Each wall is flat, endless, passes through zero and stands at right angles to its row. A trip goes straight from one point to another. List the walls that it crosses, first one first.

Walls:
(1): [ -3 -42]
(2): [ 16 -32]
(3): [-17  27]
(4): [-37   1]
(5): [31  4]
(6): [-44 -18]
(7): [-21 -30]
(8): [-38  37]
Trips:
[ -6 -47] to [ -8 -36] -> none
[ 6 -2] to [34 -6] -> none
[ 5 37] to [-24  20] -> 4, 5, 6
[ 7 34] to [-26  -8] -> 4, 5, 6, 7, 1
[-71  27] to [-37  11] -> none

Walls:
(1): [ 27 -17 -11  23  68 -15  15   1  18]
(2): [ 15   9   8 -38  43  -1  -3 -14  -6]
(3): [ -9  -3  22  22 -46  -8 -16 -29   1]
(4): [-27 -23  -6 -10 -29   2 -34  18 -27]
(5): [ 13  -4  41  46 -25  -1   0 -38  -6]
(6): [ -6  15  41 -29 -44 -21  40 -10 -20]
(7): [-21 -13  30  45  -8 -17 -21 -20   8]
Trips:
[-11 -45  17 -32  31  25  36  15  -6] to [-13  -8   5 -38  -9  16 -29 -23  -8] -> 4, 1, 3
[-39  29 -40 -31  -7  23 -23   4 -10] to [-27  37 -27  26 -23  34  15  32 -21] -> 2
[-18   0  16   7 -22  -7   1  29 -25] to [  6  62  24  12  21   6 -25   8 -15] -> 2, 4, 3, 6
[ -7 -21  35 -28  21  -6 -25  12 -23] to [ 21  46 -30 -71 -19  -8   6   7 -30] -> 7
[ 26  21 -15 -31  20 -24 -20  37  29] to [-44  95 -19 -11 -24   8  12  29 -12] -> 1, 6, 2, 4
[-20  10 -39   2 -24  15  -5 -10  41] to [-31 -12 -27  26 -29 -15   5  21  46] -> 7
[ -4 -43  -9  50  54  11 -14 -33  17] to [ -1 -10   2 -25   4  -9  -1  31  -7] -> 5, 4, 7, 6, 1

Walls:
(1): [-20   8   7  11  39 -28 -10 -27 -33 -23  11   5  11  13  44  -1   4  26
  -4  32]
(2): [ -8  -9 -38  14 -10 -23  -3   3   7 -23  -2   7   6  16 -20  30  -3  14
   6 -15]
(3): [-33  -9 -11   5 -11  26  28 -19  13  -9  -8  48  25 -17   6  31  28  -4
 -44   8]
(4): [  6   0 -24 -29 -16  32 -30  11 -11  10  15  61  47 -23  29 -11  -1 -24
  -2  42]
(5): [ 48 -10 -64   7  29  13 -31  20  -1  46  10  26 -11  -1  -3 -43  23 -28
 -35   1]
(6): [ 14   8 -39 -19  12 -21 -32 -28   2 -18   9   4 -18 -27  -8  18 -12   7
   2 -66]
Trips:
[ -6  -6  26 -61 -26 -18 -21 -36  30  -7 -29  20  33  21 -33 -22   6  10
  54  14] to [ -3   7  11 -14  -8  -7  33   9  -2 -50 -18  16  38 -12 -11  24  40  26
 -36  11] -> 3, 1
[  2 -15   0  18  -7 -13  46  19   1  57  31  -1   5  -5  19   5  19  42
 -44  35] to [ 11  29   9  -4  -9  -8 -49 -15 -14 -79   8 -21  16 -19  14   0 -42   7
  65   8] -> 5, 3, 2, 6
[ 29   8 -16  38   8 -17  34  -2  20 -19 -24 -10  -1 -13 -59   2  36 -59
   3  29] to [  7 -32   1 -39 -25 -17 -51  -4 -12  24 -33 -47  -7  -4  -2 -12 -61 -33
   0  25] -> 3, 2, 4, 6
[-66  18   8 -55 -27 -16 -48  61  20  35  24  10   5  24  61 -18   2  -8
  -3  81] to [ 12  24  -2  20  35  -5  13 -13  10 -32   1  -8 -20  -3  14 -11  22 -15
 -22 -13] -> 3, 4, 6
[  6  13  15   6   1   5  -9 -12   2   1   6 -14   2 -22 -22  74  13   0
   8   9] to [-18   8 -84  14  -1  32  13 -17  51  16  -9  10 -21 -32   6  32 -38 -16
  26  -4] -> 4, 5
[-24  20   0   3  34  -8  20  19  -1  25  -6  15 -11  12 -67  29   3  13
  26 -44] to [-56  45   5   4 -29 -21  -7  -2  44  17 -14 -49 -31  13   2  27  23   6
  11  22] -> 6
[-40  38   2   4  -7   9 -23  32 -14 -22 -27 -30 -22 -36 -26  47  -5 -24
  20 -20] to [ 26   4 -24   0  26 -57  -3  63  24 -23 -46 -22  31 -19  38  48  12  11
 -49  29] -> 3, 1, 5, 6, 4
[ -2 -31  15 -47  31   9 -30  20 -55 -19  -8 -11 -36  -5 -21 -36  27 -12
 -55 -10] to [-29 -25  23  37 -18  -9  -9  15 -68  -4 -31   3 -43 -30 -10 -33 -19 -38
  32 -14] -> 1, 6, 5

Walls:
(1): [ 39  -7  14  21 -19  41  23  -2  77 -15 -49   0  45  23 -19  -7  21  -3
  -9  48  -4  -9 -29  32   7  -7  12   0   4 -57  42  -7 -27 -10  30 -71
  12 -11  24  28   6 -15  -5 -46  24   0   8 -25]
(2): [-25 -11 -30 -17  14 -20 -28   1  19 -30 -40   7 -16   7  -7 -21  14  21
  63  -9  16  32  -5  32 -48  21 -17   7  51  -5  21  55   4   5 -22  20
   5  39  22 -27  24  32 -10  -1  25 -11  47  -4]
(3): [ 15 -13   8   2 -34   4 -36 -28  46  11 -37   1  -8 -41 -25 -32 -31   0
 -29 -20  43  -4  30  -8 -16   3  20  -4   3 -42 -18 -39   5 -15  12   9
   4  17  -7   0 -10  46  44   5 -31  -2  -9 -38]
(4): [ 15 -63 -15 -11 -19  41 -36   9 -33  46 -42  -2  15 -54  15  11 -34 -28
 -14 -26   6 -15  -6 -24 -33  49  41 -63 -16 -26 -63   9 -17  10  52  52
  74 -17 -14   2 -68  33  13 -31 -13 -18  36  50]
(5): [ -8   3  -9  -4 -24   5  10 -10 -69  -2  -1  -1  35 -40 -13  33 -14 -46
  15 -61 -28  13 -14  28 -34 -20 -32   4  -9  13 -32 -21   6  45 -49 -20
  12   3  21  10 -19   0   6  -6  -8  19  -4 -29]
(6): [-22 -24 -39 -51  15  12 -57  62  30 -48 -33 -46 -21 -27  66  11 -18  22
   5 -20  16 -35  24  16  10 -19 -23  32  15  -3  24  -9  12  34 -22  45
 -30  17  -9   1   5 -41  15  -5  -8 -11 -30  -2]
(7): [  9   2 -28 -13   9  31   4  -2   0 -12 -21  11  36  23  -6  45 -54  22
  -1 -40 -20 -59  11  -3 -18  37  -5  11  -9  -6  -5 -44 -12  -5   1 -47
 -21  21 -37 -21  20  44 -12  -6   9  16 -12  -3]
(8): [ 30  25  35 -26 -23   8  23  11 -50 -18  37 -24 -38 -47  -6  -6 -23  -6
  41   3  13   5   2  22   3  -9 -21  12   0  35   8 -25  18   5  -3 -53
   3 -29  -2 -66  44 -32  11  42 -18 -46  20   3]
(9): [ 49 -15 -21  12  -2  36  -9 -47 -44  16 -20  12 -11  20  49  23 -26  42
  44  17 -43  26 -15  14 -12   4 -60   2  -3  29  -4 -15  34   9 -29 -24
 -25  18 -26  34 -14 -14   1 -21 -30 -28   4 -22]
(10): [ -4 -27  34   0  -9  28  27   8 -47  13  22  31  -5   7 -11 -10  15  16
 -16 -38  26  -7  37  44   4  -1  14   0 -23 -75  13  17  -2  -5   1 -11
  24  -3  -7  44  17 -28 -25 -10  -3 -15  27  38]
(11): [ -8 -25 -25   4 -40  -2  40  44  27  14  11  44  12   5 -48  -4  32  21
 -45  29  28 -19   3   2   4  -5   5  -3  -9  -1  53   3 -16  -8  27 -36
 -31  -5  25 -67   5  32  -9 -33  29 -28  11 -26]
Trips:
[ 34  10  -1  35   1 -10  45 -13  48  37  66 -19 -10 -41  11  -6  -3  16
  17 -43 -50  44 -15 -13 -42  17 -45 -23 -17   4 -26 -45  -8   1  11  -9
  33  39  12 -27 -37   7 -26   4  18  -3  -5  16] to [  0 -10 -18 -15  -3   3  -1  21  -8  44 -30  10 -13  -4  22  17 -16  60
 -30  41  -2 -44  36  27 -31  11  18  14   2 -30  -5 -10  25 -43  63  12
 -10   8  -1 -47   7 -13   5  -3 -36 -16  11  -7] -> 3, 11, 5, 10, 6, 1
[ 14 -29  22  22  37  22 -55  -5   2  -9 -31 -21   3   4  37  25  18   5
  53  37 -31  -4  18 -15   5   1  38  43  10  26  28 -29   8 -13  40  16
 -10   9 -35  22 -13  -5 -54  -6 -69   9   3 -31] to [ -3 -15  19   8  -9  -4  -3 -18  34 -44  19 -11   5  65  42  26  -3  63
 -28  -4  -3   2   5   7  24  27 -15 -13  -2 -20  15  51  -6 -29 -10  15
   4  35  18  -9 -11   4  -4  -2  32 -16  21  -5] -> 4, 2, 10, 11
[ 28 -24   8  34 -21 -12 -66 -12 -23   4   9  -6 -38 -26 -22 -17 -38  34
 -17   3  35 -40 -44 -29 -19  31  -1  -8  44  24 -39   3 -21  19  -5   0
  -3 -20 -11 -11   6 -22 -22 -25  13 -72   4 -16] to [-32   2  -9   5  -9 -37  11  36  23  10 -42  19 -32 -23  19   7  27  34
  16  56  48 -12  14 -18   1  28  20 -36 -10   5  26 -22  -2  23 -39 -25
  53   6 -10 -10 -26  34  21  14  56  13  21 -54] -> 9, 1, 8
[-16  26  18  -3 -23   6  43  31 -41 -54 -24 -15 -52 -46  17  39 -21   0
  30  -9 -12  13  37 -28 -31   2 -49  -7   6  32  68  56  27 -22 -15 -26
  19  -6 -29  51  46 -38  13  42  36  15  58 -30] to [ 39   5  13 -17   1  21   1 -31  -2  47  36 -29 -21 -22 -13  -2  31 -22
  -5 -15  22  -1  16  18  -4  -5 -23 -53  13 -27  -5  17  24  29   3 -18
 -24 -29 -13  17   8  -1 -58   2 -18  -8 -57 -12] -> 2, 6, 3

Walls:
(1): [ 14 -35  14  18  10 -21  10 -13 -11  33 -41 -13  -6 -34  33  33 -26 -12
  -7 -19  -3  -7 -12  -3  11  10 -15 -11 -20  19 -24  19  15 -23 -17  11
 -15   3  27 -21 -21  39 -16  35 -16  52 -10 -43]
(2): [ -9   4  -1  45  30  13  -8   6   6  -1  -2  37 -10 -20   0 -34 -17  28
  -6  54 -28  13  33  -4  30  26 -50  -6 -63   7  -5 -19   8   2 -27 -14
  36 -47   7 -33   3  16  23  -8  -6 -42 -33 -29]
(3): [  4 -69  23  -6  -7 -30  33   9 -11  -2  19  10   3   4  32  50 -20  -6
  32 -11  24 -15  -1   4  -1  -5  11   5 -17   4 -26  14 -16  29  13 -35
 -25  -8  22  19  -4  41 -27   1 -40 -13   0  27]
(4): [-11  -1  21  33 -19  20   7 -49  -1 -15  14 -32 -24   5  34  12   7   9
   0   7 -64  19  19 -43  -5  54  13 -13  -9  23  31  14 -15  -9 -28  20
   9  12  10  -3 -13  16  19  35  45   2 -26 -54]
(5): [-31 -21  58  22  43 -19   8  23  19  -6  15  31  62   4  -9 -36  42   1
 -12  -6  -4  -6  -4 -30 -14  33  29  17   3  44 -38  -8 -47 -54  28   5
  25  11  38  39 -11  44   3  34 -16  -3  24 -37]
(6): [  1  29   5   4  19  26 -70   9  -8  15   1  62 -36  -9  25 -10   7  -3
  48 -15 -61  30 -31 -12  22  -8 -13 -31   9 -25 -26  -7  -8 -26   4 -28
  31  19 -43  14 -12  29   4 -22 -17  50   8  -7]
(7): [  1   2  26  -1   0  -9 -25 -12 -25 -32 -17  40  -4  26 -46   8   5   5
  -8  -7  34   8  36  18   8 -28 -37   3  12 -20  33   6 -26   3 -24 -44
   3   6   5   1  30 -15 -30  -3  55   7 -11  41]
(8): [-14 -16   8   2 -62  52 -15  26  -6  -5 -30 -29 -56  62  -7  -5   2   0
   7 -20 -52 -10   5  23 -30  -5  15 -25 -16 -49  11  18  11 -10 -10 -47
  -7 -17 -35 -43 -38 -16  20 -12  41  39  18  41]
(9): [ 22   1  -7  12 -59  19 -41 -51  54  17  -8  28 -31  11 -53 -16  41 -33
  14 -47  36 -11  20 -25 -13  15 -18  -3  -4   0 -18   0  37  14 -59 -13
  26 -13  13 -25   6 -60 -42 -12   7  -4  -8  50]
(10): [-14   9  -5 -13  -3 -26   9 -16 -29 -23 -23 -13   5 -40  24  14 -15  49
  -1  20   4 -64  23 -20 -20  -8 -10  -7 -28  26  -5   6 -43   4 -49  13
 -38  -3 -38  23  24  12 -32  15  27 -10  -1 -14]
Trips:
[ 32  11  51  42 -21   9 -21  -5 -21 -31 -47  12  24   8 -12 -18   4  -7
 -33 -37  22 -25   5   6 -32 -37 -22 -41  13 -65 -34  43  20  16  44 -30
 -42  14 -42  12  23  10  -9  56 -10  46  15   6] to [ -9  37 -29  -1  20   4  23 -34 -20  19  18  20  -2  34   0 -16 -30 -10
  28 -19 -15  26  18  -2 -34 -13 -23  17 -30  37 -30  48 -18  36 -50 -29
  -6  24  -8  26   7  -8  22  36  43  10 -38   4] -> 4, 3, 2, 1
[ -7 -11 -11  21 -40  -9  29  20 -58  -4 -19 -15  -2 -31 -27 -21  30   8
 -19   2  19   3 -12  10  18  -2 -12   9  33   4 -34 -28  16 -40  -2  -7
   2  65  16  10  16   6  21  10   5  46 -15  62] to [ 22  24  20  50 -11   7  -2   5  26   2  57 -24   9  43  10 -11   6  26
 -16 -40  17  30 -23  -5  42  28  25  38 -11  43 -35  -1  20  20  -4  26
   2  11  13  31 -22  34 -56 -23 -31  73   2  21] -> 6, 8, 3, 7, 4

Walls:
(1): [ -5  10  24 -25   8   7 -47 -13  18  -1 -21   8   7   2  54   3 -48 -15
  14  35 -34 -16  36  19   3   4 -18   1 -47  -1  -7  14   2 -53   3 -17
  25 -12   8 -45  -5 -15  10   5   7  -3   0   4]
(2): [ 20  23  12 -41   9 -27  18  15 -62 -16 -30 -22  15  41   2  10  54  25
  -1 -47  53 -45  16 -41  10  50   7  15   5 -33 -11  22 -28  44  13  -4
 -28  26  44  37 -48 -26  -7  -3  14  14   2 -42]
(3): [ 46 -25 -35 -20 -13  -4  51  54  14  55  -1  -7 -22 -18 -29  45 -23   8
  -2   0 -10 -37 -30 -41  36 -68  24  30   8  17  25  36  -3 -37   0 -14
  -7  32 -35  10 -11   9   7  46 -15 -24 -10 -32]
(4): [  9   3  50  14 -26   9   2   9 -32 -51 -17   6 -11 -16  -1 -31  35  15
  -5   8  15 -38  -1  27  22  23  -9 -19  -2  11   3 -20   0   3  -9   4
  34 -50   7  -1   5  27  -3  19  25  36 -54 -36]
(5): [ 22   7   1  -5 -12  -2 -11  -6 -34   6 -41  -1 -19   2  16  10 -13 -21
 -34  -5   0 -28 -13  -5 -11 -17   7 -32  11   5  42  34 -46 -29 -32  14
   0 -45  28 -22  13 -23 -95  27   9 -18 -11  -1]
(6): [ 26  44  19  -4 -39 -21  35  -4 -24   9  24   7 -31  24 -41  70  29  11
 -17 -23 -33 -42  -6  22  33  -7  -9   8   8  -2  50   6  17 -11 -44  29
  19   8 -14   1  34 -11 -29  25  37  12   5  -8]
(7): [ 14   2 -42 -24 -23 -29 -23   4   6  22 -24   2 -22  34  10 -83   6   3
  12 -31  36  -7 -16 -28 -18 -35 -12  26 -45  -5  -5   1  15  21  -5 -30
  15  11  42  22  52   8  58   2  32 -27  -6  19]
(8): [ -2  -1 -11  -7  13  33 -58 -38  11 -10 -34  -9 -13 -16   1 -32 -16   5
   2  16 -12  24  -5  16  37  25   7  20  24   4 -15 -12  27  -9 -22 -29
 -17  28  38  20  22 -42 -25 -37  -3  32   6   8]
(9): [ -2 -15  41 -27  29 -11 -21  -1   9  -5   4  52  50  17   9 -34 -17 -18
  41 -20  46   7  17  40   4  11   5 -20  14   7  12  16 -42   7  62   3
   3   3  -4 -14  -3   2  -9  68  10  22   8  40]
(10): [-36  -7  26  41 -11  13 -22 -27 -35 -45  -8 -31 -22   5  55   0   0  -9
  -3 -16  52  -6 -63  15 -34  28   4   5  37 -13 -13   4  13 -20 -14  30
 -23  21  -3  60 -21 -11  -6   9  22  32   5  -7]
Trips:
[ 25 -23  -2 -12  51 -47 -30   9   0 -32  22  46   4 -31  21  23  38 -38
  30 -13  23  30 -14  32 -18   5 -41 -16  -5 -22   4  29 -38  11   2 -18
   0 -39  -7 -14  34  -2 -34  20 -17  19 -53  -9] to [ 17 -45  13  15   8  14 -15  -2 -23  32 -29 -15  -6  -6  -5 -16 -12 -13
  35  39  39   3 -25  25  32  -1  19  21  52  -8  24 -20 -17 -30   3  18
  17  28  18  19  -5   8 -43 -19  19 -24 -11 -25] -> 10, 8, 1, 3, 2
[-54   5  37 -23 -23 -33 -43   0  30 -18   0 -25   0 -34  45 -18 -11 -19
  18  13 -21  25 -29  17 -73  20  22  25  40 -33  -7  57 -15  26 -13  53
 -25   3 -18  29 -13  17 -10 -11  53  -9  11 -35] to [ 25 -50 -15 -37   6 -27   2 -11  -9  44  19  -3  45  20  -8  38 -25 -19
   0 -25 -58  11 -10 -11   3 -40  39 -26  23  36   3  18  -6   3  21 -10
  14 -48 -62   6 -16  19  -1  14  30 -12  15 -50] -> 8, 2, 3, 6, 10, 1
[ -4  20 -52 -58 -30 -21   5   5  -6  12   5   1 -20   8 -30   3  11   1
 -28  23  37  52   2  27  -5 -45 -31 -26   5 -36 -10   2 -12   1  -7  32
  53   3 -30  42  21  13   4 -28 -35  -3  16 -27] to [-39  -8  26 -18 -32  -9  11  18  19  -1   7 -17 -23  20 -34 -19 -18  -5
 -28  -5 -19  15 -21  -2  30 -37   7 -46  30  -2 -18  14   7  12  24  -3
 -21  27 -39  12  -7 -40   2   7  -7  -4  37  -4] -> 7, 10, 8, 9
[ 48 -18  -6   3   2 -18 -46   4  -3 -24 -35 -13  -5   8 -29  -2  -2  -9
   1 -37 -29   6  30  11  25  -2  39 -38  11   4  20  -3  20   7  11  17
  20   0  -4   8   5  27  27 -47  27   6  -2 -23] to [-16 -37  22 -11  34   5   0  35   4   3  -4  13 -13  17  -7 -29  16  27
  17  47 -12 -27 -54 -60  28   0  28  11  -6 -33 -37 -28  25 -14 -26  17
  55  19 -18   0  30  49  20   7   2  13 -15  17] -> 2, 3, 6, 8
